Each point is reached from the start by the listed moves, each made 0, 1 or 2 times, or once backwards (-1), plus a little noise. Say if it took an odd or an even number of moves. Then give how often each move was made.

Moves:
(1): [ 2.52  0.50 -0.20 -0.55  0.37]
(2): [-0.73  1.17 -0.72  0.09 -0.57]
(3): [ 0.51  1.34  2.59  1.18 -1.36]
Start: [ 0.10  0.83 -0.64 -0.22 -0.14]
Points:
[ 5.16  1.89 -0.96 -1.34  0.70] -> even (2, 0, 0)
[-1.26  0.45  2.89  1.37 -1.28] -> odd (-1, -1, 1)
[-0.82  4.62  0.50  1.12 -2.50] -> odd (0, 2, 1)
[ 3.95  1.53  2.40  0.37 -0.53] -> odd (1, -1, 1)

Moves:
(1): [ 1.64 -0.16  0.12  0.21  0.44  0.25  0.04 -0.04 -0.42 -0.51  0.32  0.26]
(2): [ 0.02  1.65 -0.04 -0.94 -0.39 -0.37  0.21 -0.19 -0.41  0.17  0.61 -0.51]
(3): [-0.32 -0.54  1.88  0.22 -0.41 -0.11 -0.57  0.12  0.56  0.05  0.17 -0.07]
(4): [-0.42  1.00  0.48  2.16 -0.30 -0.69  0.19 -0.25 -0.21 -0.70 -0.53 -0.31]
(5): [-0.54  0.14  0.48 -0.35  2.16  0.16 -0.90 -1.25  0.16  0.32  0.17  0.50]
(6): [-0.47  0.45  0.64  0.47 -0.20  1.57 -0.49  0.67 -0.88 -0.59  0.18  0.19]
(7): [-0.71 -0.08  0.69  0.10  0.11  0.41  2.25 -0.54 -0.45  0.28  0.00 -0.14]
(8): [-0.67  0.17  0.03  0.45  0.88 -0.57  0.57  2.00 -0.27 -0.73  0.08  0.00]
(9): [-0.02  0.62  0.14 -0.18 -0.03  1.15  0.61 -0.10  1.84 -0.49 -0.93  0.01]
Start: [ 1.38  0.64 -0.20  1.18 -0.29 -0.49  0.50 -0.46  0.33 -0.38 -0.08 -0.75]
Points:
[-2.07  0.33  4.46  4.90 -4.00 -1.12  1.74  1.08 -1.83 -0.71  0.28 -2.14] -> even (-1, 0, 2, 1, -1, 1, 1, 0, -1)
[ 4.08 -0.39  3.94  6.90 -2.43 -1.88  1.58 -0.08  3.03 -3.08 -2.14 -1.02] -> even (2, -1, 2, 2, -1, -1, 0, 0, 1)
[ 4.29 -0.66  0.37  4.69  2.80 -1.62 -3.25 -1.31 -1.59 -1.70  0.50  0.88] -> odd (2, -1, 0, 1, 1, 0, -1, 0, -1)
[-1.45  8.59  0.91  3.48  3.83  1.10  1.48 -1.37  1.29 -3.30 -1.19 -1.04] -> odd (0, 2, -1, 2, 2, 1, 0, 1, 2)
[ 2.13  0.40 -2.30 -2.97 -1.64 -2.89 -2.46 -2.37  0.24  2.41  1.61 -1.34] -> odd (-1, 1, 0, -1, 0, -1, -1, -1, -1)
[ 1.25 -0.98  5.86  5.34  0.38  1.86 -3.68 -2.19 -2.04 -1.42  0.78  0.56] -> even (1, -1, 2, 1, 1, 2, 0, -1, -1)

Moves:
(1): [ 1.20 -0.11  0.42  0.48  0.12  0.04  0.31  0.83 -0.05 -0.38 -0.19 -0.62
  0.68 -0.30  0.25]
(2): [-0.19  0.84 -0.31  0.78  0.97  0.28 -0.10  0.49 -0.08 -0.61  0.45 -0.34
 -0.44  0.32 -0.49]
(3): [-0.19  0.49  1.67  0.27  0.18 -0.22  0.61 -0.78 -0.22 -0.01 -0.65 -0.29
 -0.65  0.78  0.28]
(4): [-0.40 -0.90  0.31  1.29 -0.08  0.12  0.01 -0.28  0.12 -0.06 -0.07 -0.51
  0.17 -0.35 -0.70]
(5): [-0.63 -0.45 -0.27  0.40  1.44 -1.18 -0.93  0.20 -0.20  0.30  0.23 -0.69
 -0.03 -0.43 -0.11]
(6): [ 0.27 -0.34 -0.41 -0.12  0.29  1.46 -0.16 -0.26 -0.15  0.30 -0.15 -0.07
  0.38  0.40  0.56]
(7): [ 0.03 -0.43 -0.45 -0.26  0.26 -0.18  1.16 -0.34  0.22 -0.82  0.46 -0.35
  0.15 -0.04  0.48]
(8): [-0.54 -0.32  0.32 -0.04  0.07  0.50  0.75  0.96 -0.05  0.28 -0.34  0.18
 -0.11 -0.02 -0.23]
(9): [ 0.08  0.02  0.60 -0.22  0.14  0.13 -0.68  0.07  1.75  0.42 -0.36 -0.50
  0.19 -0.24 -0.02]
(10): [ 0.09  0.79 -0.50 -0.09 -0.27 -0.63  0.74 -0.29 -0.31  1.42  0.11 -0.57
  0.24  0.12 -0.66]
(11): [-0.02 -0.25  0.89  0.04  0.56  0.12 -0.07  0.62 -0.09  0.47  1.96  0.38
  0.02 -0.60 -0.18]
(12): [ 0.51  0.05 -0.06  0.65  0.48  0.20  0.42 -0.85  0.36 -0.21 -0.90  1.44
  0.11 -0.30  0.57]
(13): [-1.05  0.09  0.15 -0.36 -0.11  0.07 -0.04  0.19  0.12 -0.57  0.45  0.54
  1.69  0.34  0.31]
(14): [ 0.82 -0.32  0.20 -0.31 -0.33  0.24  0.61  0.08  0.31  0.07 -0.52  0.56
  0.15  1.52 -0.31]
Start: [ 0.80 -0.25  0.32 -0.58  0.25  1.69  0.00  1.35  0.78  0.09  0.91  0.42
 -0.90 -0.42  0.25]
Points:
[ 2.52 -3.93  6.30  4.69  5.39  0.22  3.46  2.86  5.11 -2.31 -2.82 -2.81
 -2.41  0.59 -0.54] -> odd (2, 1, 2, 2, 2, -1, 2, 2, 2, -1, 0, 1, -1, 2)
[ 4.25 -1.25  3.36  4.35  1.38  4.17  4.27  3.05  1.49  0.56  1.95  2.31
  0.89 -1.06 -1.49] -> odd (2, 1, 0, 2, -1, 0, 0, 1, 0, 1, 2, 2, 0, 1)
[ 2.87 -3.45 -1.86 -1.10  0.89  1.52  4.06  1.06  2.78 -2.05 -2.64  3.27
  3.21  1.12  2.34] -> odd (1, -1, -1, 0, 1, 0, 2, 1, 0, 0, -1, 2, 1, 2)
[ 0.62 -2.53 -0.88 -4.27 -0.12  5.30  2.94  3.71 -0.27 -1.50  6.70  2.71
 -0.86  0.99  1.22] -> even (-1, 0, -1, -1, -1, 1, 2, 1, -1, -1, 2, -1, 0, 1)
[ 0.40 -1.14  1.11 -1.49  3.17  0.06 -5.73  6.05  2.04 -0.97  4.93 -1.18
  4.05 -2.33  1.24] -> even (2, 0, -1, -1, 2, 0, -1, -1, 1, -1, 1, -1, 2, 0)
[-2.45 -1.49  3.04 -0.14  3.35  2.63 -3.13  2.96  3.66  0.86 -2.85 -0.89
  0.21  0.23  0.95] -> even (0, 0, 1, 0, 2, 1, -1, 2, 2, -1, -1, 0, 1, 0)
[-1.52 -4.22 -0.32  1.04  1.14  5.41  0.29 -0.47  0.12  0.54  4.20  5.63
  4.01 -2.00  1.37] -> even (-1, -1, -1, 2, 0, 2, 0, 0, -1, 0, 2, 2, 2, 0)
[ 4.92  1.21  4.07  1.35  1.57  4.42  3.70 -1.20  3.42 -2.93 -2.12  1.84
  1.70  2.67  3.32] -> even (2, 1, 2, 0, -1, 1, 1, -1, 1, 0, 0, 2, 1, 1)

Moves:
(1): [-0.75  0.19  0.23  0.24 -0.67  0.91 -0.61  0.04 -0.89  0.19 -0.02  0.12
 -0.63 -0.14  0.41  0.68 -0.23 -2.07 -0.40 -0.47 -0.09  0.48 -1.64  0.42
  0.45]
(2): [-0.23  0.48 -0.25  0.44 -0.01 -0.21 -0.16 -0.12  0.01  0.17  0.24 -0.17
  0.07 -0.05 -0.09 -0.21  0.02  0.28  0.11 -0.50 -0.08 -0.39 -0.49 -0.03
  0.46]
(3): [ 0.62  0.12 -1.22  0.44 -0.31 -0.19  0.14  0.44 -0.35 -1.13 -0.95 -0.51
 -0.07 -0.54 -0.63  0.25  0.56  0.02  0.40  0.50  0.01 -0.16  0.16  0.53
 -0.50]
(4): [ 0.43 -0.74  0.62  0.18 -0.37 -0.02  0.07 -0.63 -0.46  1.54  0.16 -0.06
  0.01  0.66 -0.42 -0.35  0.57 -1.00  1.15 -0.41  0.88 -0.04  0.90 -0.96
  0.11]
(5): [-0.04 -0.58 -0.31 -0.15  0.43 -0.22 -0.27 -0.18 -0.37 -0.30 -0.46  0.04
 -0.21  0.00  0.41 -0.20  0.24  0.21  0.07  0.12  0.24 -0.85 -0.16 -0.44
 -0.34]
(6): [ 0.07 -0.40  0.25  0.60 -0.02  0.00  0.59  0.25 -0.50  0.56 -0.63  0.82
 -0.28 -0.97 -0.41  0.48 -0.90 -0.06 -0.27 -0.67 -0.53 -0.15  0.14 -0.21
  0.85]
(7): [-0.78 -0.21  1.13  0.94 -0.41  1.04  0.07 -0.12 -0.44  0.75  0.54 -0.06
  0.55 -0.45  0.19 -0.13  0.58  0.16 -0.05  0.51  1.55  0.93 -0.58 -0.08
  0.97]
(8): [ 0.22 -0.13  0.12 -0.01  1.05  0.09 -0.51  0.48  0.32 -0.61 -0.23  0.65
 -0.64 -0.07 -0.16 -0.46 -0.07 -0.21 -0.27 -0.06  0.37 -0.11 -0.36  0.45
 -0.55]
(9): [-0.56 -0.65 -0.16  0.01  0.69 -0.35 -0.06 -0.32  0.37 -0.29  0.46 -1.06
 -0.61  0.21 -0.13  0.09 -0.36  0.69 -0.36 -0.68 -0.16  0.07  0.99  0.03
 -0.22]
(10): [ 0.11 -0.29 -0.13 -0.37 -0.15 -0.42  0.60 -0.33 -0.02 -0.97 -0.71 -0.19
  0.18  0.44 -0.16  0.01 -0.17  0.08  0.30 -0.32  0.66 -0.78 -0.28  0.82
 -0.64]
(11): [-0.49  0.20  0.20  0.22 -0.56  0.22  0.00  0.36 -0.93 -1.26  0.45  0.09
  0.23 -0.10 -0.56 -0.09 -0.30 -0.02 -0.04 -0.33 -0.47  0.67 -0.46 -0.38
  0.66]
(12): [-0.52 -0.34  1.07  0.36 -0.27  1.14 -0.35  0.34 -0.48  0.30 -0.12 -0.13
  0.20 -0.18 -0.23 -0.25  0.45  0.01 -0.14  0.97 -0.34 -0.29  0.35  0.50
  0.62]
(13): [-0.26 -0.30  0.58 -0.17  0.06 -0.48 -0.03  0.38 -0.35 -1.12 -0.51  0.76
 -0.53 -0.31  0.29  0.28  0.41  0.04 -0.34  0.43 -0.78  0.24 -0.12  0.45
  1.17]
(14): [-0.24  0.48  0.75  0.00 -0.22  0.36 -0.40 -0.45  0.30 -0.58 -0.11 -0.03
 -0.13 -0.70  0.34 -0.22 -0.33  0.50  0.16  0.21 -0.53  0.63 -0.33 -0.24
 -0.24]
(15): [-0.08 -0.11  0.25  0.48 -0.14  0.53  0.42  0.09  0.07  0.10 -0.19 -0.09
 -0.11 -0.35  0.76 -0.42  0.32  0.00  0.30 -0.56 -0.01  0.22  0.37 -0.06
  0.23]
(16): [ 0.99 -1.51  0.74 -0.23 -0.06  1.03 -0.62 -0.15  0.34  0.94 -0.19 -0.15
  0.41  0.34 -0.83 -0.71  0.25  0.13  0.90 -0.53  0.06  0.29 -0.73  1.09
 -1.00]
(17): [ 0.40  0.33  0.17  0.50 -0.21  0.20 -0.20 -0.38 -0.10 -0.29 -0.18  0.01
 -0.30 -0.18 -0.29  0.66  0.15 -0.30 -0.83  0.16 -0.27 -0.30  0.30 -0.11
  0.70]
(18): [-0.35  0.84 -0.83 -0.46 -0.04 -0.28  0.53 -1.03 -0.27  0.35 -0.27  0.62
 -0.61  0.13 -0.74 -0.66 -0.42 -0.25 -0.77 -0.40 -0.04 -0.30 -0.67 -0.23
  0.61]
(19): [ 0.24 -0.67  0.93  0.47 -0.17 -0.76  0.81  0.24  1.12  0.34  0.33 -0.28
 -0.17 -0.29  0.06 -0.11  0.39  0.00 -0.43  0.32 -0.96 -0.06  0.97 -0.59
  0.42]
(20): [-0.46  1.36 -0.80 -0.14  0.36  0.32  0.06  0.00 -0.41 -0.43 -1.36  0.18
  0.13  0.58 -0.88  0.67  0.22  0.29 -0.80 -0.63 -0.64 -0.42 -0.53  0.04
 -0.75]
(21): [-0.46  0.28  0.33 -1.05 -0.08  0.26 -0.32  0.74 -0.32 -0.37 -0.02 -0.10
  0.15 -1.23 -0.16  0.05  0.33  0.22 -0.87 -0.19 -0.58  0.00 -0.52  0.07
  0.86]
(22): [ 0.10  0.01 -0.63 -0.47  0.09  1.06 -1.15 -0.30  0.41 -1.23 -0.01 -0.27
  0.88 -1.02 -0.59 -0.39 -0.25 -0.21  0.23  0.13 -0.52  0.78 -1.01  1.04
  0.03]
(23): [ 0.14  0.48 -0.28  0.04  1.91 -0.70  0.49  0.01 -0.27 -0.15 -0.23 -0.89
  1.04  0.28  0.38 -0.73  0.14  1.08  0.31  0.53 -0.37 -0.18  0.12  0.83
 -0.17]
(24): [ 0.35  0.70 -0.13 -0.19 -0.51 -0.21 -0.69 -0.19 -0.13 -0.41 -0.40  0.47
  0.44  0.17 -0.11 -0.60  0.15  0.06  0.02 -0.64  0.48  0.30  0.00  0.37
 -0.34]
Start: [ 0.55  0.26  0.09  0.08  0.00  0.46  0.27  0.22 -0.11  0.47 -0.33  0.37
 -0.27 -0.31  0.39  0.62 -0.06 -0.42  0.64 -1.48 -0.09 -0.05 -0.50  0.10
 -0.41]
Points:
[-0.23  0.85  7.43  1.39 -2.64 -1.61  0.13 -0.50  0.13  2.77  0.21  4.12
 -0.25 -7.06  2.55  0.17  0.55 -0.56 -2.22 -1.44  0.11  1.59 -0.96 -4.07
  7.73] -> even (0, 1, -1, 1, 1, 2, 2, 0, -1, 0, -1, -1, 1, 2, -1, -1, 1, 0, 2, -1, 2, 0, 0, 2)
[-1.26  0.85 -1.03 -0.62  4.73 -1.30  0.79 -1.71  1.68  3.31  0.69 -1.18
 -1.77 -0.15  2.84 -1.99 -1.45  2.44  0.74 -3.10 -3.13 -1.76 -0.31 -1.32
 -0.41] -> even (0, 2, -1, 0, 1, 0, -1, 0, 1, -1, -1, 0, 0, 1, 1, 0, -1, 1, 0, 0, 0, 0, 1, -1)
[-0.48  9.49 -0.87  2.73  2.07 -0.82  1.21 -2.23 -1.29 -3.59 -6.30  4.12
 -3.12  0.46  0.28  0.04  2.53  0.38 -3.59 -0.08 -0.24 -0.68 -2.54  1.14
  1.35] -> odd (0, 1, 1, 0, -1, -1, 1, 2, -1, 0, -1, 0, 2, 2, 1, -1, 2, 2, 0, 2, -1, -1, 1, 1)
